Every row gives one point. Two turns around zero, p and q, are shown by what they do to some points. Where does a point land after both, in the order given? Backwards means that the second turn is done in reverse. Each puzzle has new turns, and all numbers are rounded.

Turn p:
[3.1 6.5] => [2.1 6.9]
[ 0.6 -2.2] => [ 0.9 -2.1]
[-3.1  2.6] => [-3.4  2.1]
[ 1.0 -3.0] => [ 1.4 -2.8]
[-1.5 -3.9] => [-0.9 -4.1]
Turn q:
[-5.1 -3.1] => [-5.9  0.9]
[4.5 1.1] => [ 4.1 -2.1]
[0.6 2.0] => [1.8 1.1]
Where do these land?
p, then q: [-2.5  2.0] => [-1.1  3.0]
p, then q: [ 2.1 -1.7] => [ 0.9 -2.6]
p, then q: [ 1.7 -5.6] => [-1.5 -5.6]
p, then q: [-1.3  5.3] => [1.7 5.2]

Turn p:
[-1.5 -5.4 -2.6  0.3] => [ 4.5  2.1 -2.4  2.9]
[-6.9 -2.2 -4.9 -0.2] => [ 3.6  0.7 -7.9 -0.6]
[ 4.7  2.7  0.4 -0.1] => [-0.6 -2.0  4.8 -1.6]
[ 3.2  2.2  4.0 -2.4] => [-3.9 -2.4  3.7  1.3]
[0.5 2.7 3.1 2.3] => [-3.6  1.6  1.8 -2.0]
Turn q:
[ 0.0  6.8 -0.8  5.2] => [-0.5 -2.1 -2.6  7.9]
[2.9 0.2 1.5 2.3] => [-0.9  0.7  2.8  2.6]
[ 1.8 -2.6  1.3  2.6] => [-3.0  0.9  2.9  0.3]
[-2.4  3.1 -5.9  2.0] => [-0.6 -5.9 -4.0  1.7]
[-2.3 -3.4  2.6 -1.8] => [-1.0  3.5 -0.5 -3.7]
[ 1.0 -5.2  2.6 -3.5] => [ 0.3  3.3  3.1 -5.1]
[-0.9  1.0 -1.3 -6.7] => [ 5.6 -0.4 -1.7 -3.7]
Where do these land?
p, then q: [ 0.7  1.2 -1.4  6.4] => [ 6.4  1.5 -0.5  1.1]
q, then p: [ 1.5 -4.0 -0.8 -3.7] => [-2.4 -3.5  0.9  3.7]
p, then q: [ 2.4  0.3  3.5 -1.1] => [-2.5  3.1 -1.8  0.6]
p, then q: [ 1.4  1.5 -1.6  3.1] => [ 3.6  1.7  0.7 -0.3]
p, then q: [-2.1  1.2 -1.8 -6.5] => [-4.5 -2.9  1.9 -4.3]
p, then q: [ 2.6 -1.7 -1.1  6.0] => [5.0 2.3 0.9 3.9]
p, then q: [-6.6  1.4  3.3 -4.1] => [-4.0 -5.1 -4.8 -2.9]
